Each row of a before or after table is a point. The points were changed in one or more steps. Then noise was added and the rows were shuffled. The steps act on columns, c1 being the first. Write out the steps. A step turns or swaps two columns, mirrors them in a line or flattens them onto one, adds a multiple of one to another, or multiplies or shifts one. Angles are multiples of 10 degrees, from the lower column toward the higher: turns from -170 to 170, lines from 10 to 170 but not 90. Use the fewest steps. Two steps may share a column if one is a turn and the other turns, adds or multiplies; they go together, in the order done. Otherwise the lowest column goes first.

Before (8 x 3):
[[-32  15  26]
 [ 22 -44  33]
 [-44  13  13]
 [ 39  40  17]
 [ 95  62 -18]
 [-53 -20  -6]
 [ -6  17  -3]
 [ 57 -13 -13]]
After (8 x 3):
[[ 94  28  58]
 [ 57  10 -16]
 [ 22 -41 -37]
 [-43 -10  14]
 [ -6   6  15]
 [-53   3 -20]
 [-31 -24  19]
 [ 39  -9  43]]
Steps: turn c2 and c3 by 80 degrees

Before:
[[ -6 -18 -16 -10 -12 -36 -13  -3]
 [-10   8 -34  12 -16 -16 -43  13]
 [ 35 -16 -14 -25  -2   3  -9 -14]
 [  1   2  -6  18  30   9   8 -23]
 [ 19 -30 -38  19  17 -21 -24  -1]
 [-28  -4 -34   9  16 -13  -8  61]
 [ 10 -64  40  38   4  91  21 -49]
 [ 16 -24  35  -6  16   9 -40  -3]
 [  5  -8   9  32 -19 -29 -11  38]
 [-17 -28  -5   5  -3 -31 -24   9]]
After:
[[ -8   9 -32  11 -15  23 -45  10]
 [ -7 -18 -38  -9 -12 -13 -13  -6]
 [  0   2   3  17  31  -5   8 -23]
 [-29  -4 -29  10  18  59  -8  63]
 [ 16 -29 -40  16  18  15 -25  -1]
 [ 13 -23  28  -4  17 -24 -40  -4]
 [  7 -62  94  38   4 -10  22 -50]
 [  6  -9 -18  33 -21   3 -10  40]
 [ 36 -17  -6 -25  -2   5 -10 -16]
 [-17 -28 -28   3  -2 -10 -25   8]]
Steps: turn c3 and c6 by -50 degrees; add 0.7 times c8 to c6

Before (12 x 12):
[[ -4   5 -32 -57  55  18  14  27  -5  35  44   3]
 [ 12 -23 -24 -37  28  48  -6  -7  27  10  36  10]
 [-13  56  26   4  -8  35   9   4   7  -9  11   8]
 [-30 -24  40  45  -2  18  -9  48  31 -13  13   4]
 [-17 -13  -9 -26   5  18 -12 -20 -15  26 -11  18]
 [ -4  -7  30  -9   8 -19  19  -4  19 -44  25  29]
 [ 14  40 -87 -57  -6 -26  95 -10  29 -68   2 -33]
 [ -4   8   6 -52  47  37  11 -23  20  29 -35 -27]
 [ 26   0  38  -8 -18  27  25  32 -16  -4   8  30]
 [-19 -13  67  14 -40   6  -1  -1  18   4  26 -13]
 [-14  -6  47  12  -5  44  23  15 -44 -32  36  11]
 [ 12   1   4 -44  27  20 -50  -8  -5  14  -8 -27]]
After (12 x 12):
[[ -5   8   4 -51   8  36  11  11 -38  29 -33  53]
 [-19 -15  68  13  27   4   0  -8 -31   2  27 -33]
 [ 14  40 -88 -57  31 -26  95  -7 -49 -69   1   5]
 [-10  56  29   4  -3  35   8  -6  -7  -8  13 -11]
 [-14  -5  48  10  -8  47  23  10  69 -33  35  -9]
 [ -5  -6  30  -8 -30 -18  18  -7 -29 -46  26  -3]
 [ 25   0  38  -8 -23  28  27 -21  35  -6   8 -26]
 [ 11   1   4 -45  17  18 -46  11   3  14  -8  32]
 [-18 -14 -11 -26 -18  18 -11  30  15  27 -12   0]
 [ -4   5 -32 -58 -22  16  14 -23  16  36  43  51]
 [-32 -23  45  44  -3  19 -10 -61 -32 -14  14  -4]
 [ 11 -25 -25 -35 -17  48  -9  -7 -42  11  35  22]]
Steps: turn c5 and c12 by 110 degrees; multiply c9 by 1.6; turn c8 and c9 by 160 degrees

Before:
[[-69  48  47 -59  -9  55 -23  25  48   3 -74  -3 -95  45  33 -12 -11 -21
  -36  45]
 [-14  45  27  21  -5 -11 -32  35 -30 -18  16  14  14 -11  25  18  32 -39
   13   2]
 [-38 -34   7   9 -40 -38 -14  63 -23 -61  -2 -17  63 -30  12  24   9   2
    3 -41]
 [ -7  35  63 -22  13  -8 -39  32 -23  27 -19 -10  -7  13  25  11 -23 -15
  -48  -7]
 [-19 -45 -31  18 -16  -5  -6 -59  51 -56  43 -20   4  21 -28  32 -30 -13
    0 -44]
 [ -7  22  37 -20 -15 -35  -7  -3 -42 -21 -37 -15  32 -41  13  20  37  10
   -6 -46]
 [-47 -41 -42  73  -4  38 -30 -39  42 -56  68 -16 -25   0   5   8 -11  47
   15 -65]
 [  2 -40 -32  64  12  28  -7 -42 -13 -74  27  28 -22 -47 -12   0 -22  17
  -30 -32]
 [ -4  16  49  23 -31   6 -19 -14 -48   6 -14  63  16  -5   0  39 -15  -1
  -17 -34]]
After, 9 rows:
[[  8  29  62 -25  14  -7 -37  38 -25  27 -17   9 -11  -9  21   3 -28 -11
  -48 -18]
 [ -2  15  47  21 -33  -1 -17 -10 -47  11 -14 -75  12   5   0   0 -18   0
   -8   4]
 [-19  25  36 -15 -10 -35  -7 -10 -45 -22 -46  -8  36  58  17  -1  37  -1
   -3 -21]
 [-18  48  47 -52  -5  56 -19  15  44   2 -78  23 -94 -58  31  -1  -8 -72
  -28  12]
 [  0 -44 -30  22 -14  -3  -7 -54  56 -52  44 -10   4   7 -19   0 -25 -21
   -3 -56]
 [-17 -43 -33  62  14  28 -15 -46 -15 -73  26 -43 -25  44 -17  -2 -20  13
  -29  11]
 [ 22  44  30  26  -8 -11 -34  35 -23 -17  19 -13  17   3  22  -4  32 -35
    8  13]
 [-16 -32   9   3 -39 -38 -18  61 -23 -60  -5  -2  61  50  15  -3  12 -31
    3 -25]
 [-63 -43 -45  77  -7  39 -29 -42  37 -64  66 -22 -32  32   8   5 -10 -13
   13 -48]]
Steps: turn c1 and c18 by 60 degrees; turn c12 and c20 by -150 degrees; turn c14 and c20 by -150 degrees; multiply c16 by 0

Before, 9 rows:
[[-25  -1   1  34  10 -17   9 -50  -4  12 -14  36 -52  15   2  26 -34  46
   40  18 -44 -47   7  61 -34  18   0   3   8  17 -43  11  -2 -29  43 -34
   12   1   9 -20  -7 -15 -36   1  37  -2  13  23]
 [ 12  31 -30 -21  25  -1 -28  -6 -33  31  44  15  24   2  20 -36  15 -14
  -27  23 -17  16 -71  43  44  46  23  30 -15  17 -23   9  24   7 -25  20
   13 -37  18 -63 -45  27 -11 -42 -17  -8 -12  -7]
 [ 24  24  50 -19 -63  49  49   9 -22  -3  48 -36  45  -7   7 -29  60  10
  -29  41  10  41 -53 -23 -10 -27 -35 -41  51 -50  -6 -52 -10  31 -50  61
  -16   9 -47 -33  13  40  30 -61  41  61  17  24]
 [ 21 -12  10 -38 -35  27  30 -46 -45 -13 -13 -50 -11   8 -30  10  42 -42
   24  32  25  44 -15 -32 -37 -15 -34 -30  40 -48   4 -34  -7  21 -23  19
  -38  57 -31  -8   5  45  16  -8  49  45  17  30]
 [-39 -15  -3  25 -25 -27   4 -20  73  10 -33  17 -19  22 -48   9 -23  20
   61 -16 -18   2  46  51  -7  28  -6  22 -33 -10 -29  31  -6 -17  20 -29
  -35  31  13 -27 -14  -4 -26  15 -13   5  -9  52]
 [ 24  46   6 -23  11 -23   1 -24 -36  37   9  -8  13  37  20 -23   6  15
  -11  36 -69 -39 -13  52  45  60  -1  32 -28  19 -15   4  12   8  13  -5
   27 -36  28 -34 -37  30 -19  25  -6  17 -22  -6]
 [  4   8 -25  30  10 -20  -2   3   9  56  14  25 -18  14 -17  -2 -31  47
   18  40 -23  11   4  56  -1  31  31  27  -7 -18  18  19  14 -26  27 -21
   25 -44  10 -20 -30   0 -15  11  -7  24  -4   8]
 [ 43   7 -26 -34 -36  72 -28  17   6  10 -33  10  32  52  24 -66  56 -29
  -21  72   3  15 -56 -58  10 -24 -12  14 -31  52  -7 -46  51  24 -20  59
  -23  -7  24  34 -48  66   8 -43  27 -18 -38 -27]
 [-14 -34 -12  22 -13 -14  -5 -30  25  -1 -30   4 -68  12 -42  15 -11  53
   38  -4 -10 -38  15  39 -34  51   2   5   1 -21 -32  -3 -26   7  27 -31
  -30  45  -2  16  -3 -16 -27  19 -37  21 -34   7]]
After:
[[  9  45   5 -23  12 -22   3 -24 -37  41   8  -8  13  36 -12 -24   5  17
  -11  37 -69 -40 -15  52  46  59  -1  33 -31  22 -14  -3  11   9  10  29
   30 -36  -4 -34 -36  31 -19  26  -7 -36 -22  -4]
 [-14 -15  -2  25 -24 -27   5 -19  72   8 -32  15  -8  20  46   8  22  18
   61 -15 -16   1  47  51  -7  27  -8  22 -33 -14 -30  34  -6 -18  21  12
  -33  30 -29 -26 -14  -3 -24  15 -14  20  -6  52]
 [  9  24  50 -19 -63  48  51   9 -20  -5  48 -37  -9  -8  15 -29 -29  10
  -29  43  10  42 -54 -24  -8 -29 -35 -44  51 -18  -5 -74 -11  29 -50 -45
  -15  11  60 -33  12  40  27 -61  41 -95  20  25]
 [  9 -12  10 -39 -35  27  30 -47 -44 -13 -15 -51 -23   7  42   9 -18 -42
   23  33  24  42 -15 -32 -36 -14 -35 -31  40 -41   2 -51  -7  22 -24 -30
  -37  56  17 -10   5  46  15  -9  50 -51  17  29]
 [-11   0  -1  36   9 -17   8 -51  -2  12 -13  35  -5  15  -4  26  -2  45
   42  20 -44 -47   7  61 -34  19   0   1   8  -8 -43  35  -5 -29  43   9
   11   1 -34 -20  -7 -13 -34   2  38   1   8  22]
 [ 19   6 -27 -32 -37  72 -30  17   6   8 -32  12  31  50 -28 -65 -26 -28
  -23  72   6  17 -56 -58  10 -24 -12  11 -33  52  -7 -68  49  24 -19  24
  -23  -5  58  32 -48  66   8 -41  28  12 -39 -27]
 [ -6 -34 -14  24 -14 -13  -4 -30  22  -1 -31   5 -27  11  49  15  -7  52
   37  -4 -10 -37  16  39 -35  53   1   5   2 -45 -31  11 -26   7  28  -3
  -30  43 -31  16  -3 -14 -28  18 -36  -8 -33   8]
 [  5  32 -27 -21  26  -1 -25  -7 -30  32  43  19  15   2 -20 -38  14 -13
  -25  20 -15  19 -68  43  46  45  23  30 -15  22 -23 -10  24   7 -22  16
   11 -39  18 -62 -47  25 -14 -43 -17   1 -13  -8]
 [  0   9 -26  31  10 -18  -2   4   9  56  12  24 -12  13  22  -2   7  48
   17  43 -26  10   3  56  -1  29  30  27  -8 -21  19  36  15 -26  27   9
   23 -43 -23 -19 -31   1 -15  10  -7 -27  -4   9]]
Steps: multiply c1 by 0.4; flatten c13 and c30 onto the line at 60 degrees; turn c15 and c46 by -160 degrees; multiply c46 by 1.6; turn c17 and c32 by -70 degrees; swap c36 and c39
